Each wall is flat, endless, passes through zero and stands at right angles to its row. A trip goes straight from one point to another. List the walls that it crosses, first one first.
In the rows, zero is written as 128.

Walls:
(1): [169 103]
(2): [121 155]
(3): [142  97]
(4): [ 79 120]
(5): [114 132]
Trips:
[132 176] to [ 67 128] -> 4
[134 110] to [115 140] -> 4, 5, 1, 3, 2
[175  93] to [ 82 110] -> 4, 5, 1, 3
[180  85] to [165  86] -> none
[ 79 159] to [117 129] -> none
[ 68 103] to [ 22 118] -> 2
[127  91] to [ 83 132] -> 5, 1, 3, 2

Walls:
(1): [195 136 142 138  97 157 203 139 100  71 105]
(2): [144  81 172 150 100 174 131 127 117  91  76]
(3): [138 157 126 134 115 119 174 121 102 105 195]
(4): [141 101 138 124 122 119 119 164 169 126  42]
(5): [130 105 138  46 126 176 138 158  91 152 143]
(6): [139  63  72  83 115  49  97  90 140 113  99]
(7): [150 119  90 173 102 132 114 125 169 118 165]
(8): [ 65 122 155 137  81  87  81 130  75 129 133]
(9): [149 108 196 234 154  56 116 127 165 118  94]
(10): [113 116 123 170 154  93 110 168 170 159 138]
(11): [ 83 128 178 119 183 110 131  78 169 136 155]
Trips:
[131 152 193 134 103  96 114  91 142 119 171] to [112 116  95 158  93 161 155  81 132 154 176] -> 9, 8
[112 172 128  85 108 192 165 162 211 142 113] to [156 144 158  77 144 127 155 150 205  75 147] -> 3

Walls:
(1): [157 140 132 150 155 163 143  71 160 123 110  98 128 101 139  92 120  88
 196  98  90  90 114 149  76  85  71 177 111 160  89 107]
(2): [161 197 147 164  88 148 184 155 128 122  95 161  95 142 110 114 128 176
 160 127 142 118 172 150 113 118 141 106 102 125  96 150]
(3): [115  91 136 120 179 160 119 138  74 101 180  95  85 157  25 167  91 137
 127  70 151  96  82 172  63 115 106  87 132  97 144 147]
(4): [171 126 110 197 107 110  98 127 119 221 120 124 166 118 143  72 177 131
 107 106  98 170 173 115  84 121 117 121 135  99 150 130]
(5): [155  74 195 145  64 112 113 103 107 180 198 216 102 135 109 203 144 148
 152 161 156 222 127 132 155 134 155 133 185 132 129 147]
(6): [ 96 106 123 182  95 160 104 140 112 167 166 153 128 131 143 102 143  40
  96 161 125  90 163 117 136 124  79 119 119 124 146 188]
(7): [104 104 146 136 140 152 125 177 164 171 139  70 126 129  63 115 112 196
 130  43 132 161  77  98 150 132 119 127 107 138 108 167]
(8): [111  91 119 150 118 126 110 143 134 144 103  99 193  88 133  76  62 191
  90 157  81 134 197 134 133 100 111 143 135 185 119 136]
(9): [158 186  66 138 154 158  84 135 163  65 131 119 159 125 181 169 100  98
 161 147  72 176 121  80 152 123 134 123 110 144  95 121]
(10): [104 137 152 148 193 169 173 116 101 104 124 199 166 141  45 106 157  94
 186  78  52 133 156 173  43 143 111 126 137 142 194 135]
(11): [ 92  98 146 144 135 126 160 110 104 174 145 224 153 107  98  54 110 124
 109 138 121  80  77  75  94 157  90 135 103  85 162 105]
Trips:
[ 92 106  97  72 132 156 140 135 107 220 160 171 116 100 126 141 160 112
  98  93 110 131 120  55 167  76 132 108 140 102 125 149] to [ 90 104 123  84 134 192 114  69 161 134 144 151 168 110  73  73 115 129
  94 181 110 139 120  34 154 102 182 162 121 122 119 156] -> 8, 9, 4
[ 67 123  68  52 127 106 116 201 188  51  91 161 200 169  59  97 149 104
 153  84  63 163 131 101 109 147 179 128 122 122 134  88] to [144 143 111 121 106 134 162 146 195 143  90 204  82 119  93 133  97 123
 128 126  61 167  83 132 150 117 153 174 143 145 122 182] -> 2, 5, 8, 1
[109 135 139 151 145 133 128 199 149  65  64 108 103 217 118  97 133 139
 128 127 195 103  81 157 107 123 164 125 143 150 122 100] to [134  80  53  74 135 159 197  93  63 128  99 157 140 116 129 169 138 162
 120  99 168 164 158 149  66 136  74 153 163 120 137 193] -> 10, 7, 5, 11, 4, 8
[108 123 122 138 107  56 110 187 111 124 108 168 134  89 133 140 111  58
 128 103  95 111  55 115 119 189  91 178 128  66 164 155] to [148 151 128 170 174 126 164  57 128 100 157 166 173 125 186 117 150 143
 121 185 150 124 175  72  90 119 112 118  96 187  83 101] -> 3, 9, 1, 8, 2
[145 121  91 166  87 116 125 117 192 165 194 131 126 145 164 169 140 157
  74 185 186 133  99 135  74 114  96  87 119  91 153 159] to [116 132 142 125 101 110 151 154 147 159 182 144 188  97  92 149  92 187
 155 109 190 113 142  97 131 140 121 141  88 149 131 103] -> 2, 7, 8, 6, 4
[147 132 147 221 114 139 139 113 177 168 160 115 134 170 239  99 169 137
 153 146 138 150  79  80 108 118 191 103 112  77 168 141] to [152  66 134 167 109 151  99 175 104 133 106 118 102 137 127 188 130 151
 172 118 119 177 159  53 176 126 155 141  88 115 125 126] -> 7, 11, 6, 8
